Each row is a point. Each copy is the shape, with its points in the same order, turned, moved and blurred by noise. Say if it was mirrored as well.

Shape (5 x 2):
[[ 1.8  3.2]
 [ 1.7  1.7]
 [-9.8 -1.0]
 [-4.3 -0.5]
 [ 1.2 -0.8]]
Copy 1 (5 x 2):
[[ 0.0  2.8]
 [ 0.6  1.2]
 [-7.4 -8.0]
 [-3.5 -4.0]
 [ 2.0 -1.2]]
Copy 1 is: only turned
Copy 2 (5 x 2):
[[ 3.5  2.6]
 [ 2.8  1.2]
 [-8.5  3.4]
 [-3.5  1.4]
 [ 1.5 -0.8]]
Copy 2 is: only turned

Shape (9 x 4):
[[  0.1   5.3  -2.9   0.7]
 [ -0.6   4.8   2.2 -10.8]
 [ -2.1   5.2   0.4  -1.3]
 [  0.8   3.1  -1.2   2.9]
 [ -0.2  -4.5   2.3   3.3]
 [ -8.6  -1.5  -1.5   4.5]
 [ -1.4  -4.0  -2.4   2.2]
 [  1.5   2.9  -3.1   2.4]
 [  1.7   3.1  -2.3   3.3]]
Copy 1 (9 x 4):
[[  2.3   4.9  -3.6   4.9]
 [  3.8   1.8 -10.9  -4.8]
 [  2.2   2.1  -5.4   3.2]
 [  1.6   3.1  -0.1   4.7]
 [ -3.5  -1.0   3.1   0.4]
 [ -7.8   0.9  -2.3   7.0]
 [ -4.7   3.4   1.7   1.7]
 [  2.1   5.2  -0.2   4.0]
 [  1.6   4.6   0.5   4.4]]
Copy 1 is: mirrored
Copy 2 (9 x 4):
[[ -0.8   3.8  -5.2   1.3]
 [ -1.3   1.1  -8.4 -10.4]
 [ -2.7   4.3  -4.5  -1.9]
 [ -0.5   3.2  -1.4   2.7]
 [  0.3  -2.0   4.5   0.7]
 [ -8.7  -1.4   2.1   2.9]
 [ -1.4  -2.8   0.5   2.5]
 [  0.5   2.2  -3.2   2.6]
 [  0.6   3.2  -2.1   2.6]]
Copy 2 is: only turned
Copy 3 (9 x 4):
[[ 2.1  5.2 -5.3 -2.4]
 [ 8.7 -4.7 -4.5 -5.8]
 [ 4.4  2.3 -5.4 -0.6]
 [ 1.3  6.0 -2.4 -0.6]
 [-1.8  1.8  3.3  3.3]
 [-4.3  1.2 -4.8  6.3]
 [-4.6  1.6 -0.3  0.6]
 [-0.2  6.3 -3.1 -2.4]
 [ 0.3  7.2 -2.6 -1.3]]
Copy 3 is: mirrored
Copy 4 (9 x 4):
[[-3.9 -2.6  0.2  3.9]
 [-2.3 -6.5  4.1 -6.9]
 [-3.7 -1.6  3.5  0.9]
 [-1.3  0.1  0.2  4.4]
 [ 2.0  6.7 -0.7  0.9]
 [-7.3  8.8  0.6  1.4]
 [-1.7  5.2 -3.7  0.8]
 [-1.6 -0.8 -1.4  4.8]
 [-1.4  0.1 -1.0  5.7]]
Copy 4 is: mirrored

Shape (12 x 8):
[[  4.1  -2.6  -1.3   8.7   2.0   1.6   3.1   2.2]
 [  4.2   3.9   0.5  -3.2  -0.7   1.6   2.1   0.5]
 [ -6.5  -1.6   1.0  -3.4   0.8   2.2   2.9   2.1]
 [  5.4  -2.1  -9.5  -3.0  -0.5   1.6  -0.3  -4.0]
 [  6.4   2.1   1.2  -1.9  -8.6   1.0  -2.7   0.4]
 [  4.7  -3.8  -6.4  -2.6  -3.3  -2.0  -0.8   1.6]
 [ -0.7   9.9   1.5   7.2   2.8  -3.2   2.3   1.5]
 [ -0.8  -2.8  -1.9  -2.4   1.9  -0.2  -2.1   1.1]
 [  3.8   4.6   1.2  -1.8   1.6   0.3   2.5 -15.4]
 [  3.5  -2.9  -1.8  -3.1   0.7  -1.2   2.2   2.4]
 [  4.3   7.1  -0.1  -3.8   1.4   1.1  -2.4   2.2]
 [  4.7  -2.0  -0.4  -0.6   0.2   0.9   0.4   2.4]]
Copy 1 (12 x 8):
[[ -3.2   2.5   4.3   1.8  -7.1  -7.1   2.1  -1.2]
 [  3.8   4.7  -3.5  -0.2  -0.3  -3.8   0.4  -5.0]
 [  0.7   4.7   1.9  -0.4   2.8   3.1   6.9  -0.9]
 [ -2.9   0.5  -4.8  -6.2  -5.5   0.4  -3.5  -3.7]
 [  1.4   6.4 -10.8   3.0  -3.0  -5.1  -0.7   0.4]
 [ -2.3  -0.2  -6.4  -4.8  -3.2  -3.1   1.2   0.9]
 [ -2.4   1.7   3.3   9.0   3.9  -7.7   0.9  -7.8]
 [  1.0   0.0  -0.5  -0.7  -0.6   0.7   1.9   0.8]
 [  4.2   0.6  -4.8   5.2  -7.4   3.7  -2.2 -14.2]
 [  1.6   0.9  -2.5  -3.6  -1.7  -3.6   3.6  -1.0]
 [  3.7   3.4  -3.3   1.0   3.3  -4.6  -3.8  -4.0]
 [  1.8   2.4  -1.8  -0.9  -3.0  -4.6   1.7   0.0]]
Copy 1 is: mirrored
Copy 2 (12 x 8):
[[ -0.5  -4.4  -6.3   0.2   2.1   4.0   3.1   4.0]
 [ -1.4   3.1   4.7  -0.7   3.7   2.0  -0.4   2.2]
 [  6.5   0.7   4.5   0.2  -0.8   1.0   4.8  -3.9]
 [ -2.6   2.3  -1.9  -2.4  -1.0  -0.9  -7.0  -3.3]
 [ -2.9  -0.4   6.7  -1.1  -2.1   4.5  -5.5   7.1]
 [  1.0   1.4  -0.7  -5.6  -2.5   0.2  -4.9   1.8]
 [ -2.4   5.5  -1.3   7.5   0.3   3.4   7.7   7.2]
 [  4.7  -0.4   0.4   0.6  -0.7  -2.2  -1.4  -0.8]
 [-12.3   0.9   5.7   5.2   1.3  -4.7   1.7  -3.3]
 [  1.5   1.4   1.1  -4.6   1.3  -0.6  -0.4   2.0]
 [  1.1   5.7   4.5   3.5   3.9   1.3  -3.8   4.1]
 [  2.2  -1.4   0.5  -2.1   2.8   1.0  -1.6   3.1]]
Copy 2 is: mirrored

Shape (14 x 11):
[[-1.9 -0.8 -4.4 -1.6 -0.7 10.0 -6.5  2.0 -3.4 -4.5  3.9]
 [-1.6  0.2  4.8  1.6  1.1 -5.9  7.7 10.1 -4.6  1.8 -6.3]
 [ 0.0 -0.2 -2.6 -1.0  3.3  8.5 -1.5 -1.7 -2.5 -2.1  1.4]
 [ 2.5  0.8  0.7 -4.0 -2.6 10.2 -5.4 -1.9 -1.5  1.2 -1.4]
 [ 1.5 -2.7  5.8  0.0 -1.0  3.4  2.1 -1.7 -2.3  3.4  4.7]
 [-0.5 -1.0 -5.4  6.4  1.9 -6.0  2.2  4.8 -0.1  1.1 -5.1]
 [-0.7  1.6 -0.5  3.2 -0.9  1.6 -3.1  2.9  0.2 -7.7 -2.6]
 [ 4.4 -4.0  1.7 -2.4  3.0  2.0 -6.6 -2.8 -4.5 -7.4  4.5]
 [-0.6  0.2 -1.8 -6.4  1.6  3.3 -2.4 -2.1 -1.0 -2.7  1.4]
 [-1.3  2.9  3.3 -1.5  1.9  0.2 -1.2 -1.0  2.0  5.6  7.8]
 [ 0.5  2.7  2.8  0.8  3.0  2.7  6.4 -4.0  3.1  3.1  4.5]
 [-5.0  3.4  1.8  1.4 -1.5 -2.4  2.0 -4.1 -4.3  3.8  3.2]
 [-5.6 -4.0  3.2  0.3  1.0 -0.8  0.6 -1.6  1.3  1.2  1.2]
 [-5.4  1.4  1.1  5.8  5.7 -3.3 -2.4  4.2 -3.8  0.0 -5.8]]
Copy 1 (14 x 11):
[[ -6.8  -2.4   2.8   5.3   5.5   9.7  -2.2  -0.9  -4.4  -1.9   2.1]
 [ -6.6  -1.1  -4.1  -4.0  -0.3 -10.9   5.3   5.1   3.9  -2.0   4.5]
 [ -2.5  -1.8   0.4   3.5   6.5   7.1  -1.7   0.5  -1.1  -0.3  -2.3]
 [ -7.0   0.7  -0.1   0.8   2.8   7.8  -3.0  -1.2  -2.6   5.4  -3.4]
 [ -1.7  -1.4   0.9   0.3   2.6  -0.4   5.2  -5.3   1.3   4.3  -3.9]
 [ -1.5  -5.2  -1.1   0.6  -4.2  -3.1  -1.5   3.5   7.0  -3.6   6.9]
 [ -3.3  -0.1   3.9   2.0  -1.1   0.5  -3.6   2.7  -4.5  -2.9   3.5]
 [  2.3  -5.4  -0.9   1.6   4.8   4.0  -1.6  -3.6  -9.6   1.0   1.2]
 [ -1.3   0.8  -1.8  -0.8   5.9   5.5  -3.7  -3.3  -2.0  -1.0   0.6]
 [ -0.4   0.6   4.1   0.0   7.1  -0.8  -1.1  -6.9   5.4   4.6   1.9]
 [  4.1   3.2   3.8   0.2   4.7  -0.5   2.3  -2.2   6.3   1.6  -3.2]
 [ -1.9   2.7  -2.5   6.3   2.6  -3.4   0.9  -5.8   4.7   0.7   2.1]
 [ -2.9  -1.5   1.1  -0.1   1.4  -3.3  -1.5  -5.9   2.9  -3.7  -2.3]
 [ -5.4  -5.2  -0.4   4.2   1.1  -8.3  -5.3   3.6   1.9  -2.0   3.9]]
Copy 1 is: only turned
Copy 2 (14 x 11):
[[ -4.1  -0.3  -3.1   4.6  -5.9   8.8   1.0   7.7  -2.0  -5.2   1.9]
 [  4.1  -3.9   4.6  -7.4   5.5  -3.1  11.8   6.2  -6.7   0.9  -2.9]
 [ -5.8   0.8  -2.2   3.5   0.9   8.3   0.2   2.5  -1.1  -3.3   0.4]
 [ -0.6   2.1   2.8   4.8  -4.9   8.4  -2.8   0.3  -3.4  -4.9  -2.5]
 [ -2.6  -5.4   1.4  -0.1  -0.1   1.8   0.5  -4.0  -6.1  -2.6   2.3]
 [  1.7  -1.0  -1.9   2.4   3.6  -5.3   5.8   7.8  -3.6   6.7  -3.6]
 [ -0.7  -0.2  -0.2   4.9  -1.8   0.5   6.3   7.9   3.4  -4.1  -2.0]
 [ -8.5  -2.4  -1.5   3.5  -1.3  -1.2  -3.0   6.2  -2.4 -11.3   0.0]
 [ -3.3  -0.6  -0.5  -1.7  -1.5   4.1  -3.7   4.8   0.5  -5.4  -0.7]
 [ -0.3  -3.4   2.4  -0.8  -0.7   0.3  -5.3   0.2  -1.3   1.3   7.3]
 [  0.3  -4.5   0.2  -0.7   4.1   2.1  -0.8  -3.6   1.4   0.4   4.0]
 [ -0.5   3.8  -0.7  -3.9  -0.9  -3.1   1.1  -1.7  -2.6   0.3   5.4]
 [ -4.6  -3.8   1.4  -2.6  -3.1  -1.7   2.9   0.0  -0.1   2.0   0.5]
 [ -3.3   2.5   5.2   0.0   2.5  -2.8   7.6   8.4  -1.7   2.7   0.3]]
Copy 2 is: only turned
Copy 3 (14 x 11):
[[ 2.6  4.0 -1.5 -6.8 -6.8  3.7  4.0  6.1 -3.7  1.2 -2.3]
 [-2.8 -5.2 -1.3 14.8  3.5 -0.2  0.5  7.6  1.9 -3.1 -2.3]
 [ 1.5  3.7 -0.5 -2.6 -3.8  3.6  2.8 -0.9 -3.2  0.2 -2.7]
 [ 0.7  1.9 -4.2 -5.5 -5.0  8.5 -1.2  0.7  2.0 -1.7 -2.1]
 [ 2.6 -3.9  4.2  1.1 -2.9  3.9 -4.0 -0.8  0.6 -1.5  1.2]
 [-3.6 -2.1 -6.1  8.2 -1.0 -8.4  0.7  3.1 -0.9  0.2 -3.1]
 [ 1.9  5.2 -4.4  2.0 -4.1 -2.9  3.4  5.8  1.2 -3.9  0.5]
 [ 6.4  4.6  2.4 -7.3  2.4 -1.6 -0.8  2.8 -0.2 -2.9 -1.2]
 [-2.3  2.8 -0.1 -4.7  0.4  2.8  2.8  0.9 -0.3 -0.4  0.9]
 [-2.6  0.6  4.0  0.9 -2.7  2.1 -6.0  0.2  0.2  4.7  5.6]
 [-0.6 -0.3  3.1  4.9 -3.3  2.0 -1.0 -6.6  0.1  1.7  4.9]
 [-3.6 -2.4  0.0  3.3 -1.4  0.8 -4.7  0.6 -6.0 -2.5  6.3]
 [-4.9 -1.0  4.8  1.8 -3.8 -1.9 -1.8  1.3 -0.1 -3.7  0.8]
 [-4.3  4.4 -2.5  9.0 -0.8 -3.7 -2.7  6.2 -3.7 -3.2 -4.2]]
Copy 3 is: mirrored
